Every row gives one point. The last column is the point's height on a tilted bowl or saddle (a function of degree 2), plus a little noise. Count its main directions that bend up, bend down and stay straight.

Points (18 x 4):
[[ -2  -2 -21 -27]
 [ 16  10  -6 -23]
 [ 32  10   3 -29]
 [-44   2  37 -44]
 [  2  34  41 -47]
 [ 20   1  60 -55]
 [-27 -40  -3 -32]
 [-11   8   6 -21]
 [ 33  19  14 -35]
 [ -8  37 -31 -26]
 [-13  35 -11 -21]
 [  1 -26  20 -19]
 [-24  28 -21 -25]
 [ 10 -13  15 -20]
 [-11 -27  29 -22]
 [ -6 -37 -20 -34]
 [ 33  12  48 -53]
 [-43  34 -50 -46]]
Directions: 0 up, 2 down, 1 straight

Points, 27 rows:
[[-31   8   6  51 -31]
 [ 36   6  19 -19  15]
 [ 49  16 -18  26  11]
 [-18  -3  29   8  12]
 [  2 -14  18   3  20]
 [-13 -24  -3 -20  21]
 [-44  -9   5  47 -22]
 [ 56  -4   3 -28 -13]
 [ 44  20  28 -22  27]
 [ 16  -9 -18  38   1]
 [-51  13  -1 -54 -60]
 [  9 -31 -11  22  21]
 [ -8  15 -11 -15  12]
 [ 55   4   9 -30  -4]
 [ 17  -9  -7 -20   8]
 [  3  -3  38 -36   8]
 [ 44 -16  -5  27 -10]
 [ -7 -14 -13 -40  -6]
 [ -2  39  30 -47  14]
 [  4   1 -41 -19   4]
 [  0 -36 -36 -15  24]
 [ 11   0  -2  10  17]
 [ 14 -27 -12  -1  20]
 [ 16 -12 -60  -6   5]
 [ -1 -27  -9 -11  24]
 [ -3   9 -31 -19   7]
 [  7  13  43  23   7]]
Directions: 1 up, 2 down, 1 straight

Points (39 x 7):
[[-21 -18 -15  12   4  38 -23]
 [ 30  14  26   0  38 -39 -47]
 [ -1 -27  22 -29  25 -29 -35]
 [ 39   3 -37   8  23  -2 -40]
 [ 31 -13  42  -4   9  36 -52]
 [  8   7  36  10  35  50 -57]
 [ -8  25 -37  11  -3  -9 -24]
 [ 18  15  14   9 -15  14 -25]
 [-11 -18   1  18  -4  26 -12]
 [ 36  18  26  37  13 -23 -45]
 [ 28  -8 -45 -10 -23  18 -36]
 [-18   8 -18  -6 -12   9 -16]
 [ 16  -1  42  11 -17  33 -40]
 [ -1  -5 -42  23  -1  -4 -17]
 [ -1   7  23  15  52   7 -39]
 [  5  -7 -25  -4  -4 -55 -34]
 [-34  31  -8 -15   9  42 -46]
 [ 11   3 -33  16 -26  19 -26]
 [ -1  37   2 -13  42 -23 -28]
 [ 21  11  -9   1 -21   0 -20]
 [ -4 -34   5 -19  37   6 -38]
 [-53  28 -27 -24  -5  26 -45]
 [ 24 -10  17   8  32 -21 -33]
 [ 17 -13 -29   0 -17  43 -39]
 [ 18 -28   6 -22 -34  24 -42]
 [ 49  27   9   0   2   8 -41]
 [-24  -1  -2   6 -18 -22 -19]
 [ 25  -2  10 -53 -11  -9   1]
 [ 23  -1 -25 -21  47  18 -39]
 [ 13  18  15 -12  20   5 -18]
 [ -9  16  -8  18  21  43 -36]
 [ 21  -9 -35  -4 -12 -13 -22]
 [-28 -17  -4   9   1 -13 -15]
 [  1 -33  60   2  21  -5 -48]
 [-18 -21 -11  53  -6 -16   8]
 [  0  41  15  10 -12 -37 -37]
 [ 58  54  15 -39  20  17 -31]
 [ 29 -10  10   5   3   6 -23]
 [-21 -32  33 -33  -3 -18 -41]]
Directions: 1 up, 5 down, 0 straight

Points, 65 rows:
[[ -5  13 -23  10  -8  -8 -16 -14  10]
 [  2 -17  10   0   5 -18 -16  17   6]
 [-14 -13 -22 -15 -13  -4  37  22  33]
 [ 13  20  13  35  -8   0  14 -14  27]
 [  3  -8  -8  -1  -6  -8   0   1   4]
 [ 10  -8  38  22  10  -4   1  23  27]
 [ 19 -17  12  -3 -10 -15   7  17  19]
 [-17 -29  19  13  -1  22 -12  -8  35]
 [ 20 -16  14   9  13 -32  13   2  19]
 [-30   2  10   1 -14 -22   1 -11  26]
 [-15 -36  14   2   5  -6  21  10  31]
 [ -6 -25  -5   4  -5  -4 -14 -23  17]
 [  7 -23   5 -21  -4 -16 -22  -2  20]
 [ 28  22  -7  -4  -3   6  55   6  15]
 [-18  14 -21  10 -16  -6  12  26  23]
 [  2  14  16  11  17   9 -57  34  39]
 [ 15 -10  10  36   4 -31 -13  -9  19]
 [ 17  -6  22   9 -19  48   2  13  56]
 [ 10 -22 -11 -36   2 -22   8  15  33]
 [ 24  -1  13 -11  -8 -16 -26   5  22]
 [-10  -7  -4   9 -38  29  13  14  44]
 [-12  -1  -3 -19  24 -12 -23 -21  19]
 [ -6  19  -8  17 -12 -12  40  26  32]
 [  1   2  10  33   2   4  -9 -42  38]
 [ -7   6  33   3 -29 -25  10  16  40]
 [-21  24  24  -6   4   1  18 -32  29]
 [  5   3 -18 -29  13  30  18 -14  16]
 [ 14   3 -10  44 -24   0   5  15  38]
 [-21  -5   0   7 -14  -4   9  -9  16]
 [ 43  -2   5   8 -25  -5  19  -2  37]
 [ 35  -4 -22   3 -22  -6 -13  26  37]
 [ 31   5  15 -17  -7  16   2  28  35]
 [  4 -24  27   9  44  18   0 -10  46]
 [ 17  -2 -23  -8 -51  -1  28  15  50]
 [ -5  -2 -14  10  21   1 -15 -13   8]
 [  4 -28  12  11   5  21   0  -8  26]
 [ 16  11  37  15  15  -1 -20  -4  22]
 [ -4  45 -20  -5   0   4  -5  25  20]
 [ 30 -26   6   8   8  -1 -34  19  25]
 [ -6   7  25 -38 -11  -3 -11 -15  40]
 [  6  21   3   4   5  -1  -7 -35  17]
 [  9   0  23   6  18  -2 -11  -8  10]
 [ 11 -15   0   5  -6  17 -29 -32  34]
 [ 11  -5  -8  -7 -36  -8 -30  16  35]
 [-17 -19 -21   7 -14  19  16  -9  30]
 [ -6  12  -3  12 -10 -13  11  -3   8]
 [ 14 -19  39   8 -18   7 -23   3  35]
 [  7   5 -10   0  -6   5  10  22   9]
 [ 37  25  -4  40   9  25  -9   1  49]
 [ -5  18 -22  17  -2  -5  -9  -9   8]
 [  4 -18   4  -2  34  22   9 -24  35]
 [ -1  60  27 -17 -15   5  10  17  41]
 [-16  13  14  -1   1  29  20  -5  20]
 [ 21  -4   9  27 -15  -7 -34  29  27]
 [ 14 -30   1   5  18  24  26 -13  40]
 [-17   0  24 -16 -13  38 -15   1  46]
 [-34 -17 -33  31  -1  -1  33  -5  60]
 [  2 -31 -14 -33  10   0  28 -20  37]
 [ 13  12 -18   4  12   2  27   3   6]
 [ -7  40  -7 -20  24  16  12  11  14]
 [  7   3  22   1  10   5   5   9   9]
 [  8 -18 -14 -11 -10  12  -9  -2  17]
 [ 21 -20  -5   4  18  -3  -2  10  14]
 [-14  24 -11  20  13  19  -5   6  16]
 [  5  -3  -6  27 -10  17  11 -34  36]]
Directions: 7 up, 0 down, 1 straight
